Each row is a point. Two turns around zero, p and q, are shown by what they do to some points. Where does a point land after both, in the order given? Backwards means that the second turn is done in reverse. Each puzzle has new turns, and all numbers are rounded.
(in the rows, 128 means zero)

Turn p:
[170 134] => [157 159]
[101  89] => [132  81]
[131 162] => [109 156]
[111 127] => [116 116]
Turn q:
[136 116] => [114 126]
[130 107] => [108 136]
[160 117] => [104 104]
[ 87 172] => [186 145]
Where do these land?
p, then q backwards: [ 83 134] => [167 104]
p, then q backwards: [134 140] => [118 119]
p, then q: [167 111] => [120  86]

Turn p:
[104 100 142 163] => [ 97 163 104 122]
[175 143  84  81] => [146  67 177 120]
[129 142 145 158] => [143 156 116 113]
[143 121 145 102] => [134  98 111 129]
[ 88 133 124 136] => [119 156 131 157]
Turn q:
[111 114 151 133] => [141 124 105 110]
[117 122  86  84] => [159 108 173 149]
[167 104 161 186] => [ 96 184 100  87]
[111 143 123 137] => [116 106 126 126]
[167 108 137 121] => [137 172 131 133]
[ 79 154 116 136] => [117  72 125 122]
[145 152 122  98] => [130 130 136 170]
Where do these land?
q, then p: [139 167 157 146] => [106 159 160 146]
q, then p: [ 93 143 142 110] => [ 94 118 137 103]
p, then q: [148 134  96  78] => [154 163 105  88]
p, then q: [125 119 146 145] => [124 113 145 141]
p, then q: [128 130 152 127] => [120 131 151 131]
q, then p: [138 106  50 136] => [153 122  52 145]
q, then p: [125  98 153 155] => [141  98 154 150]

Turn p:
[100  97 106 120 126 140 146 147] => [116 113 127  95 100 132 103 143]
[130 147 119 101 126 119 141 110] => [115 134 124 157 104 128 134 122]
[147 113 126  95 103 136 117 121] => [131 110 139 134 111 142 125  88]
[194 177 105 170 103 101 109 101] => [158 212 142 153 148 127 158  90]
[133 119 135 109 139 172 145 124] => [117 104 108 123 121 169 135 129]
[103 116 131 118 131 150 117  99] => [102 104 114 113 123 121 150 118]
[155 115 136 141 127 108 140 111] => [141 145 104 137 140 123 112 107]
[ 68 148 165 185 107  83 135 209] => [114 141 189 116 186  88  71 200]
[122 119 129 112 189 144 101 129] => [157  88 104 122 120 122 164 153]
Turn q:
[140 126 173 132 148  91 120 137] => [148 138 130 119 127  94  80 134]
[115 159 101  92  90  97 140  81] => [164 146 116 174 146 169 149 168]
[128 107 119 152  89 157 141 166] => [ 81 122 170 105 138 142 142 128]
[160 123 135 151 169 118 110 139] => [131 134 118 117 137  84 113  92]
[ 88 137 118 159 118 152 149 154] => [ 97  96 126  95 143 164 128 130]
[136 150 156  77 143 124 121  72] => [166 134 103 186  89 127 112 138]
[133 130 149 120 141 110  80  93] => [173 110 124 153 119  90 124 132]
[111  95 118 166 121 144 165 135] => [ 72 120 119 101 140 128 139 148]
[170 140 145 141 159 137 110 143] => [127 131 132 133 128  98 104  79]
[ 99 114  66  91 102 151 144 159] => [120 147 141  97 114 185 188 131]
Where do these land?
p, then q: [112  95 123  96 153  99 159 155] => [145 128 183 109 145 103 160 129]
p, then q: [167 115 120 104 100 149 148  81] => [111  93 105 174 135 142 168 142]
q, then p backwards: [152 163 109 158 152 141 119 141] => [151 105 160 131 100 129 115  97]
q, then p: [100 147 146 128 150 120 141 116] => [150 127 145 100 107 133 140 115]
p, then q: [157 154  85 133 104  80 152 137] => [150  99 155 167 172 140  96 111]
p, then q: [ 89 174 125  78  82 145 119 132] => [100  80 139 110 114 134  90 187]
p, then q: [ 82  93 139 137 156 169  99 109] => [128 177 110  96  88 140 158 158]
p, then q: [138 114 159 163 111 134 131 139] => [149 122 101 127 102 113 128  99]
q, then p: [154  98 147 155 144 116  83 143] => [144 122 117 170 132  80 107 108]

Turn p:
[115 113  94 101 107 117 129 116 119] => [119 102 125 129 151 121 130 169 131]
[ 94 122 110 138  96 147 149 117 136] => [145 145 151 116 159 121 146 159 136]
[120 102  99 135 137 127 102 146 112] => [102 105 123 109 135 150 143 130 151]
[ 96 132 149 125 132  97 122 116 153] => [140 137 108 164 129 109 156 126 140]
[121 149 177 112 106 109 116 144 142] => [142 156  89 160 145 120 112 108 126]
[122 141 154 135 136 121 159 112 118] => [163 126 141 137 121 104 123 112 126]
[177 149 111 141 162 140 130 163 119] => [123 116 136 111  91 178 108 106 104]
[150 133 142 124 155 162 116 153 108] => [117 126 119  92 117 140 116  90 107]
[128 151 156 150 118 108 121  91 129] => [130 140 151 172 131 104 124 106 133]
[110 103  70 105 116 138 125  92 151] => [100 117 142 121 137 114 160 194 121]
[175 112 147 141 143 144 137 157 121] => [126 138 124  97  93 145  92 106 134]
Turn q:
[125 118 105 109 110 137 139 132 144] => [119 107 134 116 125 122 120 100 143]
[135 112 158 107 108 129 136 139 121] => [119  95 119 136 112 141 143 143 140]
[118 136 141 111 150 128 134 155 101] => [134 122 102 129 152 133 163 135 128]
[132 140 138 119 141 148 154 112 101] => [136 106 112 144 151 138 123 130  99]
[119 127 133 126 110  96 134 107 149] => [114 142 116 132  98 144 107 116 139]
[137 119  82 144 124  88  80 102 148] => [111 184 172 118  96 124 125  97 121]
[ 99 161 155 118 131 165 140 149 104] => [175 102  94 143 153 120 141 138 134]
[158 123 121 122 104 128 105 107 140] => [114 123 157 142  95 115 123 120 118]
[126  88 119 119 121 120 127 107 138] => [106 123 155 127 120 156 118 115 139]
[136 123 103 171 165 114  78 111 179] => [112 202 177 131 135 102 105 134 140]
[109 146 139 177 144 150 140 162  94] => [176 133 110  98 159 123 134 169 116]
[142 143 142 113 127 133 169 153 118] => [118  95  88 120 138 118 133 138 120]
Where do these land?
p, then q: [225 120 113 150 167 118 149  77 137] => [180 107 136 131  36 155 144 156 166]
p, then q backwards: [ 98 132 120 141 159 119 109 131 161] => [125 129 141  95 130 102 100 144 103]
q, then p backwards: [114 122 126 120 148 129 114 113 106] => [112 158 122 144 122 129 123 137 135]
q, then p: [134 124 160 110 153 115 121 151 140] => [161 137 130 125 121 154 157 140 134]
q, then p: [102 117 119 106  75 137 117 131 132] => [109 163 134 131 119  97 105 162 137]
p, then q backwards: [153 157 119 123 131 133 118 119 110] => [149 120 116 123 127 137 141  94 121]
q, then p: [145 118 113 155  89 115 112 150 113] => [142 130  99 130 152 114  86 146 121]
q, then p: [116 128 161 126  99 170 142 140 125] => [103 141 114 108  99 145 112 147 161]
q, then p: [106 121 136 127 153 140 146 134 118] => [121 122 127 106 101 137 144 124 114]
q, then p: [104 132 110 117 148 124 139 151 137] => [128 117 128 138 104 121 151 144 104]
q, then p: [113 136 131 134  86 108 141 110 129] => [ 94 141 140 127 156 128 110 150 123]

Turn p:
[187 110 103 119 156 131 100  99 150 114 162 147] => [118 102  88 104 162 125 103 115 136 143  65 131]
[126 154 121 128 111 123 175 139  88 120 165  82] => [114 163 157 119 144  99 137  93 107 166 166 108]
[114 103 106 117 146 163 137 117 127 206 137 170] => [ 87  73 109 135 108  91 136 192 117 136 126 125]
[163 161 161 150 114 148 127 126 145 140 127 154] => [133 166 127 132 136 108 117 159 111 111  96 159]
[128 130 150 119 114 192 157 173 119  98 138 155] => [143 159 152 176  90 116 119 141 107 170  94 112]
[104 165 130 169 132 100 106 143 130 161 116 103] => [108 150 119 126 145 152 162 135 105  87 167 143]
[176 113 134  86 124 108 141  86 128 114 119 157] => [143 105 141  88 124  96  84 116 156 120  92 135]
[106 145 180 148 142 155 139 144 142  92 139 163] => [179 168 131 137 110 142 138 163 103 136  99 108]
[ 73 115  93 121  97 135 137  93 100 136 116  97] => [141  92 124 137 116 114 137 112 135 153 203 142]
[127 142 107 129 127  87 136 147 164 129 105 103] => [110 136 145 111 131 151 169 105 155 109 131 147]
[103 121 113 164 125 115 112 176 108 124 146 163] => [113 151  84 150  92 135 150 119 111 111 130  92]
[105  90 143  92 128 119  70 123 143 118 128 140] => [136 104 102 121 106 181  88 143 157 127 130 121]
[141 116 147 156 117 108 165 153 139 117 102  73] => [132 162 172 152 162 128 155 109 166 113 143 119]
[139 127 105  95 160 107  91  72 107 125  91  83] => [136  60 143 102 168 153  98  91 125 108 152 150]
Turn q:
[145 129 123 178 159 106 190  90 149 158 163  95] => [145 108 108 171 150  78 162 102 133 130  76  76]
[137 106 148 109 165 130 128 135 121  86 126 127] => [129  99 120 113  93 111 118 125 134 158 157 129]
[169 136 136 112 155 140  92 137 140 139 105  85] => [ 89 129 130  89 145  92 144 114  96 149 143 141]
[159 156 129 103 125 139 166 119 131 117  62 157] => [135 151 153 117 130 131 176 145 143 126 193  96]
[129 164 116  45 133 115 118 132 117 113 114 142] => [139 169 153 127 116 113 101 165  97 143 186 134]
[ 95 105 108 132 101 161 116 125 148 153 155 129] => [117 113 156 149 152 158  96 107 126 107 103 139]
[141  99 123 106 116 112  89 159 141 123 111 154] => [135 129 147 115 117 152 138 129 118 149 144 186]
[111 122 169 120 169 133 130 155 144 183 153 164] => [ 99 129 178 139 107 127 125 151 146 176  77 123]
[143 126 121 160  53 120 124 182 129 117 134  51] => [158 142  90  74 197 115 113  92 155  98 108 174]
[ 89 120  81 186 141 129 138 116 116 131 145 119] => [116 113 101 175 116 120 125 109 144  74  96 131]
[147 153 148 171 115 144 139  95  98 105 158 167] => [134  94  88 132 133 160 139 180 136 114 117  87]
[ 87 142 137 148 108 125 118 101 137 110 126 159] => [144 126 133 125  97 167 123 138 118  90 113 109]
[111 106 125  96 124 110 116 118  93 127 112 116] => [125 160 108 138 111 141 105 107 118 145 152 138]
Where do these land?
p, then q: [140 101 185 118 138 141  97 121 112 131 106 119] => [ 96  89 117  80 120 121 127 131 119 129 122 162]
q, then p: [124 126 144 107 149 103 133  87 158 119 172 148] => [103 139 135 167 157 107  95 118 140  93 151 119]
q, then p: [161 126  79 101 118 122 184 119 135 147 120 124] => [129 152 118  99 186 111 160 137 110 115 108  98]
p, then q backwards: [116 122 136 151 156 145 114 107 156 102 113 116] => [152 116 122 145  86 112 140 121 139 125 149 150]
q, then p: [124 107  81 113 137 156 171 125 167 158 156 163] => [164 159 115 152 177 130 141 169 141  93 118  92]
p, then q: [104 136  94  86 126 109  97  96 127 113 114 212] => [159 137 128 143 165 193 121 108 113 131 189 173]
q, then p: [125 123 149 177 124 114 123 143 146 110 139 110] => [137  94 148 127 111 121 121 107 165 120 110 145]
p, then q backwards: [131 109 194 177  99 112 134  93 114 147 132 110] => [136 186  95  98  92 129 174 146 102 110 130 113]
q, then p: [ 87 142  76 151 131 111 153 160 109 180 147  89] => [176 136 108 104 129 156 177 106 112  68 113 158]
q, then p: [170 163  90 136 103 163 116 143 162 150 103 109] => [164 119 158  91 121 141 141 130 103 137 106  64]
q, then p: [101 165 155 100 139 148 119 133 114 108  91 158] => [113 178 139 128 106 159 106 132 125 170 148 138]
p, then q backwards: [152 129 167 137 154 110 116 150 128 107 115 129] => [ 93 150 131 139  89 133 136 111 142 148 133 130]
p, then q: [155 151  99 109 119 131 114 159  44  99 138 121] => [105 150  63 136 116 167 106 117  76 110 113  97]
q, then p: [101  93 142 129 101 128 121 155 121 119 147  83] => [135  83 102 110 126 145 103 135 129 115 108 167]
